Every row gives one point. A path goes straight from each point to the next, and from the last back to the first. The post is the endless flat space through its rows: a point in 2 columns, a line in 3, a plane in 4, and so on, so that a path can go around it. Count how often the path circles the post. Going back the other way cancels.

Post, one row:
[[-3.4  0.6]]
Path, 14 rows:
[[-3.3 -3.6]
 [-7.4 -1.4]
 [-7.7  0.2]
 [-5.9 -5.2]
 [-4.6 -6.6]
 [-5.4 -0.3]
 [-9.0  5.5]
 [-3.6  2.7]
 [ 3.6  3.2]
 [-0.7 -1.1]
 [-3.4 -1.7]
 [-5.7 -3.5]
 [-2.1 -1.9]
 [-1.5 -0.9]]
Times around: 1

Post, 7 rows:
[[  6.3  -2.7   0.2  -5.7   2.9   3.1  -8.3   2.9]
 [  3.3   2.5  -5.3  -0.8  -0.2   4.2  -7.3  -0.6]
 [  1.4  -0.1  -3.0   2.0   3.7   5.8  -5.3  12.4]
 [ -3.3  -2.6   2.5   3.1  -0.9  -6.7   4.8 -10.0]
 [ -5.5  -1.4   1.1  -1.9  -6.9  -4.4   1.0  -3.5]
 [  2.9   2.1  -4.3  -9.6   0.8   6.2  -0.1   2.3]
 [ -1.3  -0.3  -4.4  -4.8   0.9  -8.5   1.8  -5.5]]
Path (28 x 8):
[[ -7.9   2.6  -1.3   2.4  -1.0  -5.4  -1.3  -2.0]
 [ -7.0   0.0  -0.2   0.5  -3.1   4.0  -0.7  -1.9]
 [ -0.9  -0.6  -4.6  -3.9  -6.4   4.7  -7.6   0.0]
 [  0.0  -2.9  -4.8  -3.5  -8.1   6.1  -8.4   2.3]
 [  7.2  -3.1  -1.9  -7.4  -4.1  -1.4  -1.0  -7.3]
 [  7.3   3.9  -4.8  -4.5  -4.6  -0.1  -2.0   0.0]
 [ -1.7   5.8  -2.9   1.9  -1.8  -7.8  -1.3  -2.2]
 [ -1.5   1.6  -1.5  -6.9   5.0  -2.0  -6.7   1.0]
 [ -3.6  -7.3  -3.3  -4.9   7.5  -4.9 -10.3   6.6]
 [  1.6  -5.2  -6.3  -5.4   5.5   3.9  -2.4   0.2]
 [  3.9   0.2  -6.1  -0.5  -0.9   3.2  -3.6   0.3]
 [  7.4  -0.5  -0.4   1.0  -2.3   1.3  -7.9   2.0]
 [  5.1   6.0   0.5  -3.7   1.8  -1.2   0.6  -3.6]
 [  0.0   1.4   1.2   4.3  -2.3  -2.6   1.4  -3.6]
 [  2.1   7.3  -1.7   3.9  -1.9   0.3  -8.6  -4.1]
 [ -1.3   1.4  -1.0  -3.3   4.2   3.3   3.1   1.0]
 [ -8.9  -1.9  -4.4  -3.8  -2.7   4.0  -2.7   1.6]
 [ -0.9  -6.4  -1.2  -3.0   2.7  -2.9   1.5  -6.3]
 [  3.2  -2.8  -6.8   9.2   0.4  -1.8  -6.4  -1.8]
 [  7.8   0.2  -1.0  -4.2  -2.1   3.7  -1.4   3.6]
 [  7.1   6.2  -4.3   1.5   5.8   2.7   1.5   1.4]
 [  1.4   2.3   2.5  -8.8   0.8   3.4  -5.2   0.4]
 [ -5.9   0.4   4.9  -4.8  -0.7   5.8   1.5   1.4]
 [ -4.0  -0.5  -5.4   0.4   1.9   6.5  -0.7  -1.9]
 [  4.3   1.7  -8.8  -2.3   0.9   4.0  -4.5  -1.4]
 [  3.7  -1.2  -3.5  -3.8  -7.3   1.3   1.7  -0.9]
 [  4.0   2.6  -3.0  -3.4  -0.8  -5.5  -1.1   6.5]
 [  2.5   7.3  -4.7  -3.4   7.2   3.9   1.6   2.6]]
Times around: 4

Post, 11 rows:
[[ -0.2   0.3  -5.8   7.4   1.7   0.0  -1.1   2.9  -2.0  -0.7  -5.2   1.1]
 [  2.0  -0.7  -1.7  -5.7  -5.5   1.5   2.6  -4.4  -4.6   0.4  -0.9  10.3]
 [  0.1  -2.5  -3.2   8.2  -4.3   5.8   3.5   5.2  -0.9  -1.6   2.3  -1.6]
 [  1.2   3.7   1.2 -10.4   2.6  -3.7   0.5   4.6   2.2  -4.3  -2.9   5.8]
 [ -0.9   6.9   1.2  -6.6   6.1  -1.8  -0.7  -0.4   1.2   3.3  -3.9  -0.7]
 [  5.4   5.9   2.7  -4.3   6.9   1.2   0.1  -0.4  -0.5  -2.4  -2.7   5.3]
 [ -1.7  -1.4   1.5   5.6   3.9   6.3  -2.2   6.9   1.5   2.6   4.7   4.4]
 [  0.1  -7.3  -1.2   4.6   1.0   0.4  -0.8  -4.1   2.4  -0.8   2.6  -1.1]
 [ -1.4   7.7   3.6 -14.6   6.6   2.8  -5.8  -0.4  -0.5  -4.7  -5.1   1.4]
 [  1.2   1.7  -2.8  -3.3  -0.6  -3.8  -1.1   4.6  -8.3  -2.3   4.1   4.3]
 [ -0.6   0.3   3.8   9.4  -2.9   1.3  -1.6   1.6   0.8  -1.4   1.5   1.1]]
Path, 6 rows:
[[ -2.1   1.6  11.7  -4.8   7.1  -4.0  -2.5  -2.4   2.4   0.5   2.8   1.3]
 [  1.5   7.0   5.6   8.5   2.8  -0.8   1.5  -2.3   1.5  -3.2   0.5  -1.2]
 [  7.0  -0.5  -4.0   4.2   1.7   5.3   2.8  -3.2   3.5  -7.5  -3.9   5.4]
 [  1.5  -0.2  -5.4  -1.0  -5.7   4.0  -3.1   0.9   2.4  -5.4  -2.8   5.5]
 [ -0.8  -0.5  -7.2  -2.8   6.4   5.5   3.8  -0.6  -1.8   3.2   4.3   7.4]
 [  3.6  -0.2  -4.8   3.2 -11.3   1.5  10.0   2.5  -8.3  -5.6   1.6   2.9]]
Times around: 0

Post:
[[ -5.0   0.3   1.5   4.0   6.5  -2.0  -5.0  -0.2   5.9   5.7  -1.0  -5.6
   -7.3   3.3  -3.4  -4.1   3.7 -10.6]
 [ -1.4   3.3  -6.5   4.3   4.0   1.8   2.9  -6.9   0.8  -0.5  -5.1  -6.1
    0.5   3.1  -7.7  -5.3   2.6  -4.9]
 [  4.4   1.7  -4.0  -3.0  -1.0   5.8  -1.1  -0.4   0.4  -0.4   0.1   1.8
  -10.0  -3.9  -8.9   4.3   5.6  -5.8]
 [  2.0   2.6   2.7  -2.9   4.2   8.4   1.3   4.0  -1.4  -2.1   0.3   2.2
   -2.8   0.3  -7.4  -8.2   0.7   3.2]
 [  4.4   2.9  -5.1   2.2  -3.0  -6.6  -1.2  -1.7   1.2   1.5   6.2  11.9
    0.5  -4.2  -1.3   2.5   0.1   5.3]
 [ -0.3  -0.2   2.1   2.6  -1.2   8.9  -5.2  -0.8  10.0  -3.8   4.5   5.7
    5.1  -2.3  -3.5  -2.2   3.6  -3.3]
 [ -1.9   3.0   1.4   0.0   3.7   0.5  -0.7   5.5   2.1   4.7   3.1   6.0
    0.4  -1.7   4.8   7.4  -2.7  -4.7]
 [  2.4   1.9  -4.0  -5.9  -0.7  -1.5   9.4  -4.3   8.4   0.7   1.7  -1.7
    3.6  -1.5  -0.1   4.1   2.3   5.7]
 [  6.3   6.6  -0.4  -2.0  -2.3   0.2   4.7  -9.8  -1.6  -1.4   1.6   3.4
   -4.4  -3.1   1.6  -1.6  -2.7   5.3]
 [ -3.9  -2.0   3.1  -3.7  -7.5   8.5  -1.3   3.0  -0.5   1.7   4.2  -4.0
   -2.5  -3.1  -0.9  -3.4  -4.5  -1.0]
 [  0.6   6.5  -1.9  -2.6  -3.2   1.8  -4.9   2.8   3.2   6.1  -9.4   2.9
   -4.0   1.5   2.0  10.5  -1.9   1.8]
 [  2.9   4.4   1.2  10.1  -3.7   5.5  -2.3  -5.4  -1.7  -0.3   1.5  -4.5
    2.9  -5.9  -4.7  -3.6   4.1   6.6]
 [  1.6   7.3   3.0  -3.0  -1.9 -10.5  -1.6   2.0   5.3   1.6  -4.1   2.2
    1.2   2.2  -0.6   4.6   3.9  -6.3]
 [ -1.6  -3.6   2.3   8.3  -4.8   8.2   3.5   5.2  -0.2  -2.1   1.7  -3.1
    0.1   1.3   1.4  -5.2  -2.5   3.8]
 [  1.2   2.0   5.1   2.0  -5.5  -1.6   3.7   3.9   8.9  -3.8  -6.5  -4.5
    5.3  -7.4  -9.2  -2.2  -5.2   5.5]
 [ -1.8   5.6  -6.7   6.5   7.4  -5.9  -2.1   8.2   0.9  -5.4   8.2   4.1
    3.6   2.0   2.7   4.9  -1.0   5.7]
 [ -3.9  -4.6   2.2  -2.0  -3.1   3.8   5.7  -2.1   2.8  -1.9   5.5  -4.6
    0.9   1.0  -8.7   4.4  -1.6   3.4]]
Path (8 x 18):
[[  2.1   2.3  -3.7  -1.6  -1.4  -0.7  -4.7  -9.6  -1.2   6.8   2.5   5.5
   -4.5  -2.6  -1.3   0.9  -3.1   2.1]
 [ -1.1   2.6  -1.3   4.7   4.4   1.5   2.2   0.5  -1.0  -0.2  -4.8  -3.5
    2.8  -5.7  -2.5  -1.4   5.1  -0.1]
 [ -4.7   2.4  -5.5  -2.8  -2.6   2.0   3.5  -0.7  -3.9   3.2  -1.1   3.8
   -6.0  -4.9  -3.7   0.1  -5.4   1.2]
 [ -3.0   3.1   2.8  -0.7   2.1   7.1   0.9  -1.0   6.6   3.5  -2.5   2.2
   -2.7   0.0  -0.4   0.4  -5.7   4.6]
 [  0.8  -0.9  -1.2   2.2   0.4  10.5   2.4   0.5   8.1   3.9  -3.3  -4.9
   -7.2   3.1  -6.0   4.1  -0.7   8.5]
 [ -2.6  -3.1  -6.2   6.6  -0.5   1.7   3.5   5.7   0.8   1.0   2.5  -3.2
   -0.9   3.9   4.6   6.7  -4.5   4.7]
 [  0.5   3.1  -4.8   0.2  -2.4   5.8  -7.5   0.9   5.0   3.1  -4.0   1.4
   -0.2  -4.1  -1.9  -1.5  -3.9  -0.2]
 [  0.5   0.3  -2.1   1.8   4.3   2.1   2.8   3.9   8.3  -3.6   1.1  -1.3
    0.2  -1.8  -5.9   0.9 -10.2   4.7]]
Times around: 1
